Rows are points. The last column is the point's height on a tilted bowl or saddle (a function of degree 2), plus a little noise. Along how many of its main directions does it bend up, bend down or stay straight?

Points (11 x 3):
[[ 0.34  0.11  0.12]
 [ 0.10  0.00  0.01]
 [ 0.14  0.01  0.02]
 [ 0.35 -0.35  0.24]
 [ 0.05 -0.05  0.00]
 [-0.70 -0.15  0.35]
 [ 0.37 -0.85  0.86]
 [-0.28  0.01  0.04]
 [ 0.09  0.06  0.01]
 [ 0.49  0.54  0.53]
 [-0.12 -0.08  0.00]]
Directions: 2 up, 0 down, 0 straight

Points:
[[-0.03  0.54  0.03 -0.05]
 [-0.49  0.08  0.06  0.22]
 [-0.19 -0.32 -0.09 -0.19]
 [ 0.00  0.05 -0.38 -0.41]
 [ 0.47 -0.68 -0.46  0.81]
 [-0.07 -0.64 -0.06  0.13]
 [-0.02  0.32  0.26 -0.20]
 [-0.06 -0.15 -0.31 -0.38]
 [-0.18 -0.23  0.10 -0.17]
 [-0.85 -0.43 -0.41  0.58]
 [-0.21  0.47  0.01  0.02]
 [ 0.42 -0.01 -0.16 -0.08]
 [-0.34 -0.23  0.04 -0.05]
 [ 0.12  0.00 -0.32 -0.37]
 [ 0.24 -0.01  0.12 -0.29]
 [ 0.55  0.43 -0.64  0.39]
 [-0.40  0.22 -0.24 -0.03]]
Directions: 2 up, 0 down, 1 straight

Points:
[[-0.32  0.03  0.23 -0.07 -0.47]
 [-0.21 -0.31 -0.17  0.23  0.14]
 [ 0.04  0.08 -0.08 -0.06 -0.13]
 [-0.06  0.12  0.91  0.74  0.05]
 [-0.29 -0.56  0.76 -0.58 -0.38]
 [ 0.10 -0.19  0.09  0.21 -0.08]
 [ 0.21 -0.20  0.35  0.28 -0.18]
 [ 0.33 -0.13 -0.13  0.48  0.16]
 [-0.13  0.29 -0.07  0.29 -0.16]
 [-0.34  1.09  0.02 -0.44 -0.05]
 [-0.33  0.29 -0.05  0.08 -0.43]
 [-0.24 -0.14  0.22 -0.22 -0.36]
 [ 0.35 -0.25 -0.20 -0.02 -0.15]
 [-0.03  0.15 -0.05 -0.45  0.13]
 [ 0.51  0.12 -0.45  0.05 -0.08]
 [-0.10 -0.04 -0.37  0.01 -0.05]
 [-0.01 -0.42  0.34 -0.01 -0.26]
 [ 0.09 -0.13  0.11 -0.26 -0.12]
 [ 0.11 -0.62  0.19  0.78  1.18]
 [ 0.37 -0.27 -0.38 -0.18 -0.08]
 [ 0.43 -0.89 -0.13  0.07 -0.28]
 [-0.20  0.25 -0.03  0.06 -0.32]
 [-0.06  0.28 -0.29 -0.09 -0.11]]
Directions: 1 up, 1 down, 2 straight

Points (44 x 7):
[[ 0.47  0.02  0.01  0.07 -0.03 -0.14 -0.16]
 [-0.14 -0.03  0.14 -0.53 -0.48 -0.29  0.25]
 [ 0.18  0.32 -0.31 -0.14  0.24 -0.06 -0.03]
 [ 0.22 -0.27  0.19 -0.33 -0.36  0.37  0.15]
 [-0.31  0.07 -0.43 -0.18  0.09 -0.11  0.04]
 [ 0.36 -0.31  0.10 -0.21 -0.16 -0.69  0.18]
 [ 0.06  0.12  0.06  0.00 -0.33 -0.46  0.08]
 [ 0.45  0.04  0.12  0.20 -0.35 -0.26 -0.11]
 [ 0.46 -0.38 -0.47  0.69  0.83  0.38  1.48]
 [ 0.10 -0.21 -0.08 -0.54 -0.20  0.24  0.16]
 [ 0.92  0.61  0.03 -0.65  0.40 -0.04  0.44]
 [ 0.44 -0.01  0.33  0.36  0.42  0.36  0.46]
 [-0.22  0.11 -0.08 -0.07  0.53  0.36  0.29]
 [ 0.02  0.37  0.19  0.06 -0.07 -0.84  0.50]
 [-0.39  0.05  0.36 -0.25  0.25 -0.27 -0.08]
 [-0.25  0.28 -0.37  0.60  0.01 -0.37  0.08]
 [ 0.01 -0.22 -0.03 -0.47 -0.37 -0.35  0.25]
 [-0.28  0.07  0.59 -0.05  0.03  0.03 -0.19]
 [-0.13  0.10  0.04 -0.28 -0.52 -0.17  0.16]
 [ 0.13 -0.36  0.64 -0.35  0.39 -1.09  0.29]
 [ 0.27  0.74  0.18  0.38  0.00 -0.53  0.38]
 [-0.31 -0.17  0.03  0.49 -0.14 -0.15  0.20]
 [-0.47 -0.68 -0.11  0.46 -0.13  0.02  0.53]
 [ 0.03 -0.44 -0.20 -0.14 -0.13  0.24  0.25]
 [-0.61  0.35  0.48  0.01 -0.11 -0.11  0.31]
 [-0.17  0.62  0.87 -0.64 -0.26  0.03  0.41]
 [-0.32  0.50 -0.24  0.09 -0.01  0.14  0.10]
 [ 0.02 -0.14  0.20  0.42  0.08  0.40  0.29]
 [-0.21 -0.49 -0.40 -0.13  0.06  0.37  0.43]
 [-0.44 -0.19 -0.43 -0.34  0.08 -0.39  0.38]
 [ 0.59  0.09 -0.04  0.08 -0.42  0.22  0.08]
 [ 0.08  0.47  0.03  0.02 -0.61 -0.24  0.19]
 [ 0.48 -0.22 -0.31  0.48 -0.29  0.02  0.05]
 [-0.18 -0.29  0.12 -0.06  0.09 -0.07 -0.10]
 [-0.37 -0.28 -0.26 -0.17 -0.30  0.07  0.16]
 [ 0.11 -0.12  0.25 -0.14 -0.39 -0.50  0.14]
 [-0.29 -0.18 -0.11  0.09  0.64 -0.12  0.28]
 [-0.02 -0.16  0.09  0.14 -0.10  0.32  0.07]
 [ 0.28  0.47 -0.29  0.03  0.29  0.18  0.15]
 [ 0.16 -0.23 -0.20  0.21 -0.45  0.10  0.14]
 [-0.18  0.05  0.24  0.26  0.23  0.02  0.06]
 [-0.41 -0.04  0.40  0.15 -0.17  0.49  0.06]
 [-0.40  0.03 -0.72 -0.13  0.28  0.00  0.16]
 [ 0.11  0.46 -0.70  0.01  0.07  0.52  0.18]]
Directions: 4 up, 1 down, 1 straight
